Each row of a before or after table is a point. The points were changed in one or more steps. Then noise was added and the rows were shuffled. The steps act on how far a point lies along the listed directions, d1 being the first. Name the steps. A step turns or swaps two directions, mirrors them in a line or flattens them onto one, adds a multiple of one to another, or multiplies one. Angles are multiples of 10 degrees, from the lower direction toward the higher: turns from -170 to 170, lines from 10 to 170 but not 90. Use the fewest steps. Two steps may share a direction if one is a turn and the other turns, adds or multiplies; they go together, in the order done. Otherwise the lowest direction goes first.
In the rows, 128 means zero.

Directions:
(1): [118  89]
(2): [167 118]
Before (12 x 2):
[[143 157]
 [167 113]
 [138 147]
 [148 101]
 [137 137]
 [146 152]
 [107 111]
 [130 128]
 [123 122]
 [122 155]
 [125 121]
 [125 126]]
After:
[[166 138]
 [200  94]
 [155 144]
 [146 138]
 [ 76 124]
 [149 134]
 [246  96]
 [121 127]
 [116 125]
 [ 99 155]
 [133 129]
 [124 125]]
Steps: multiply d1 by 0.7; multiply d2 by 3

Directions:
(1): [149 138 150  95 170 159]
(2): [179 148  96 141 112 146]
(3): [116 174 165 156 115 143]
Before:
[[ 80 118 139 152  97 104]
 [110 138 104 156  73 106]
 [138 109 121 110 133 122]
 [116  89 107  96 144 113]
 [ 86 152 159 178 106 123]
 [ 84  79 117  94 123 113]
 [118 121 146 129 135 131]
 [114 137 128 140 116 136]]
After (8 x 6):
[[ 66 117 158 138 122 111]
 [123 145 106 146  83 116]
 [102 160 196 130 167 166]
 [ 42  64 108 119  94  73]
 [114 118 155 123 144 128]
 [121 139 138 122 129 146]
 [ 77  75  93 136 100  70]
 [126 102 106 127 108 102]]
Steps: add 1.5 times d3 to d1; multiply d2 by 1.6

Directions:
(1): [180 118  90 166 113 112 116 127 125  97  90]
(2): [125  99 139 158 130 105 202 143 110 122 143]
(3): [118 152 106 169 149 154 141  74 109 164 121]
(4): [142 121 105 130 149  69 107 139 133 181 154]
(5): [120 125  84 104 188 137 129 140  99  92 141]
(6): [119 114 103 123 140 126 150 102 208 115 132]
Before, 8 rows:
[[136 115 136  85 105 126  95 161 176 150 135]
 [160 130 114 144 154 110 130 132  90 126 110]
 [160 128 106 118  83 121  92 131 183  91  95]
 [106 105  78  85 180  83 133 157 168 102 172]
 [102 113 131  94 150 103 145 111 203 138 155]
 [188 120  99 184 136  87 151 127 126 160 105]
 [112 123 163  91 102 124 120 145 152 103 132]
 [147 160  90 117 184 137  87 131 100 107 131]]
After:
[[142 141  63 148 140 116 113  90 169 147 126]
 [120 125 152 111 144 123 163 129 164 123 133]
 [128 152 117 153 129 140 109  92 100 156 109]
 [174 121 108 175 116 101 125 126  74 114  92]
 [140 135 155 121 124  89 119 144 168 163 154]
 [133 101 120 124 152 121 194 140 177  97 128]
 [149 128  92 165 140 125 129 118 101 185 130]
 [151 122 130 207  69  94 156 123 117 144 107]]
Steps: swap d1 and d6; turn d2 and d4 by -70 degrees; multiply d5 by 0.7; turn d3 and d5 by 160 degrees

Directions:
(1): [115 118  85 169 117 124 140 156 119  49  89  97 129 135 140 120 141 146]
(2): [105 201 135 147 160 124  98 177 145 145 137  97 139 156 100 110 131 136]
(3): [129 130 112 112 185 120 123 131  91 137 125 145 122 125 178 110  87 193]
(4): [167 134 191 104 137 161 153 162 147  86 140 108 103 105 124 151 121 157]
(5): [149  87 138 166 132  94 126 127 170 163 121  77 166  91 128 125 106 152]
Before (9 x 18):
[[136 144 134  83 133 168 141 131  85 109 138 179 103 138 137 133 150 100]
 [118 143 111 130 114 139 114 133  96 115 120 145 114 140 143 136 133 114]
 [115 135 125  96 105 158 144 119 110 116 121 156  95 138 121 145 150  77]
 [112 155 120 171  28 158 136 159 169  29 112  82 125 126  55 157 202  61]
 [102 156 153 126 147 151 117 150 141 163 156 121 129 136  95 115 104 128]
 [144 109 148 126  82 155 149 126 139  86 117 122 136 115 122 153 154 107]
 [146 111 136  97 100 157 158 125  99  88 129 154  87 118 147 163 123 113]
 [115  90 115 122  80 121 140  89 137 134 121 149 139 115 127 137 150  88]
 [115 178  96 111 106 141 127 144 100  72 129 150 107 163 131 123 157  99]]
After, 9 rows:
[[107 160 145 145 126 113 111 152 174 155 133  96 156 127 100 122 140 118]
 [ 88 158  98 138 134 116 109 128 126 175 117 128 134 150 115 115 134  90]
 [ 98 164  98 141  91 132 117 138 116 128 129 133 118 159 104 138 149  68]
 [107 137  92 128 121 122 111 108 104 175 130 164 148 148 119 110 157  69]
 [116 123  97 159 107 114 106 129 111 134 110 121 139 131 142 128 129 115]
 [115 113 144  94 155 151 130 110 110 174 154 162 117 119 137 120  82 146]
 [103 186 120 141 126 147 114 167 122 100 118 114 144 158 115 122 151 123]
 [ 64 234  42 191 178 121  85 219  95  47  92  75 138 167 138  81 129 204]
 [100 139  44 160 118  88 110 123 102 115 107 127 150 152 153  96 135 121]]
Steps: multiply d1 by 1.6; turn d2 and d3 by 110 degrees; turn d4 and d5 by -80 degrees

Directions:
(1): [109 209 114 150 120 151 107 108 143  96 137  87 128 106 127 102 102  75
 108 151 146  95 121 127]
(2): [143 147 146 111  85 166 127 144 115 116 118 132 117 153 177 141 137 125
 130  83  66  88  76 108]
(3): [141 163 156 147 147 131  71 154 134 137 150 171 145  90 153 156  79 166
  99 129  97 149 153 138]
Before (8 x 24):
[[140  35 128 110 136  97 152 140 132 158 133 149 122 162 114 140 171 146
  141 120 129 155 124 143]
 [136 162 134 146 160 121  90 154 154 127 141 154 126  98 144 147  81 158
  115 140 134 147 180 143]
 [131 106 102 126 128 123 178  89 123 142  86  69 106 153 100 102 175  67
  153 143 182 126 112 146]
 [113 138 105 133 136 115 120  95 128 131 110  92 131 135 113 114 139  98
  128 146 172 111 145 124]
 [131 134 117 157 166 106 103 118 118 139 166 129 149 113 104 104 105 137
  119 161 177 155 166 142]
 [114  77 116 101  75 143 210 106 120 107  99  74 102 173 114  99 202 109
  158 115 156 112  92  90]
 [155  98 138 130 158 105 118 151 133 154 149 173 134 116 122 154 117 145
  123 132 147 173 158 153]
 [155  43 147 104 167  91 126 144 126 169 129 177 137 140 112 157 152 209
  116 112 129 197 171 122]]
After:
[[129 162 127 125 108 147 103 115 119 124 108 107 127 144 158 133 133 106
  121 113 115  85 110 113]
 [142 196 181 147 103 170  72 164 135 114 149 157 137  84 186 158  82 175
   86 113  72 134 130 106]
 [155  76 154 117 128 121 110 163 131 156 145 177 129 145 155 164 140 166
  120 101  80 147 117 138]
 [139 105 114 117 103 141 157 115  94 125 132 104 122 180 136  98 166 110
  152 106 131 100  88 112]
 [160  32 146  87 138 109 151 143 114 162 115 168 125 172 129 158 179 199
  130  86 106 171 133 107]
 [155  65 127 105 123 117 165 141 121 146 126 146 114 161 125 143 165 122
  151 106 139 144 117 137]
 [122  88  97 111 131 112 180 120 141 122 106 102  99 162 110 115 162 114
  163 129 172 123 142 127]
 [163 194 159 138 108 174  90 142 120 137 109 127 117 121 190 153 110 110
  110  99  71 105  89 139]]
Steps: turn d2 and d3 by 140 degrees; turn d1 and d3 by -20 degrees
